Each row is a point. The points of each table are mixes of a few directions, plus a little noise. Count the directions of each table, and those that both share. Where both have some left over, give the other angles between the two spaces (their principal angles), to ten degrees, smallest first.

First (4 x 3):
[[ 13  82  36]
 [  8 -43   8]
 [  4 -65  -3]
 [-24  26 -41]]
Second, 7 rows:
[[ 10  46  25]
 [ 23 -31  36]
 [ 28 -87  36]
 [-15 -13 -30]
 [ 15  53  32]
 [-23 -18 -48]
 [-35  47 -56]]
Directions: first 2, second 2, shared 2

First (6 x 6):
[[ 39  25  22  18 -77   6]
 [ 51 -30  10 -31  43 -53]
 [  8 -68 -17 -14  23 -45]
 [-91   2 -28  22  -3  50]
 [-60  56  37 -22  -4  27]
 [ 52  14 -25  25  17  16]]
Second, 9 rows:
[[-70 -45 -63  55 -37  45]
 [ 70  42  64 -59  42 -49]
 [ 34  19  37 -37  28 -31]
 [-40 -23 -41  41 -30  34]
 [  2   9 -11  22 -19  22]
 [ 26  32  -9  33 -37  33]
 [ 31  17  29 -28  20 -23]
 [-56 -40 -42  32 -18  24]
 [  3 -14  36 -58  50 -52]]
Directions: first 4, second 2, shared 2

First:
[[-29 -17 -26   4  15   0  30  12  -3  17  40]
 [ 29  -5  35   6 -13  -5 -17   3  -4 -12 -55]
 [-40 -42 -27  13  21  -3  53  29 -12  26  42]
 [-33  -1 -38  -6  17   4  24  -1   3  15  61]
 [ 42  24  40  -5 -22   0 -44 -16   3 -25 -61]
 [ 24  -2  27   5 -13  -4 -16   2  -2 -10 -45]
 [-47   6 -56 -11  22   8  30  -6   8  22  90]
 [  5  33 -10 -15  -4   6 -22 -24  12  -8  19]
 [ 21  26  14  -8 -11   2 -31 -18   9 -14 -18]
 [ 29 -24  42  15 -13  -9  -6  19 -12 -10 -70]]
Second:
[[  0   2   2   0  -1  -1  -2  -2  -3   1  -1]
 [ -5   8  25   6  11 -29 -23  -4 -23  29 -20]
 [  3  15   9 -21 -23 -15  -7 -21 -37  -2 -18]
 [  7  -5 -25  -8 -13  28  22   1  17 -29  17]
 [  4 -46 -67  37  28  86  56  52 121 -44  76]
 [  2   1  -7  -7  -8   5   4  -4  -1 -10   1]
 [ -1   8  10  -7  -7 -14  -8 -10 -20   4 -12]
 [-12  -5  33  30  39 -30 -29  15   1  49 -15]
 [ -7   4  24   9  14 -27 -22   0 -17  30 -19]
 [ 10  18  -5 -36 -40  -1   7 -28 -38 -25 -11]]
Directions: first 2, second 2, shared 0; angles 60, 70

First:
[[  17    5   23   22   40   34   21   33   12    2   54  -29    5   -7]
 [  10    4   14   12   23   20   13   17    7    2   34  -19    3   -4]
 [  20   -1   24   37   52   34    6   64   17   -6   36   -7    9  -10]
 [  -7   -3  -10   -8  -17  -16  -11  -12   -5   -2  -27   16   -1    3]
 [   4   -3    3   11   12    4   -5   21    5   -5   -2    7    3   -2]
 [  17   14   30   11   37   45   44    6    9   13   92  -64    1   -4]
 [ -30   -1  -36  -50  -73  -52  -19  -82  -24    5  -66   23  -13   14]
 [ -31  -15  -47  -36  -73  -70  -50  -48  -21  -10 -121   72   -7   10]]
Second (10 x 14):
[[ 32  26 -15 -67  39  31 -20  -9 -21 -18   1  41  -4 -31]
 [  7  -7  -2 -27  -6  11 -40   9  -9 -18 -17  24   6 -22]
 [ 16  -6  22  63 -31  -5  51  -8  46  38   9 -51  -7  36]
 [ 12 -11  22  26 -12  -7  41 -12  45  47  13 -35   9  30]
 [-50   8 -14  -3  49 -38  52 -17 -19  32  33 -10   9  29]
 [ 35 -34  23  -6 -61  30 -74  25  33  -9 -49  12  15 -29]
 [-39  26 -33  56  15   0  40   0 -14  51 -13 -32 -18  27]
 [-73   4 -16 -26  73 -56  57 -22 -32  32  49  -1  20  32]
 [ 26  -8   4  -2 -43  21 -62  22 -11 -68 -26  24 -14 -35]
 [ 34   1   7 -15 -24  12 -42  11 -21 -90   0  27 -21 -35]]
Directions: first 2, second 5, shared 0; angles 40, 80
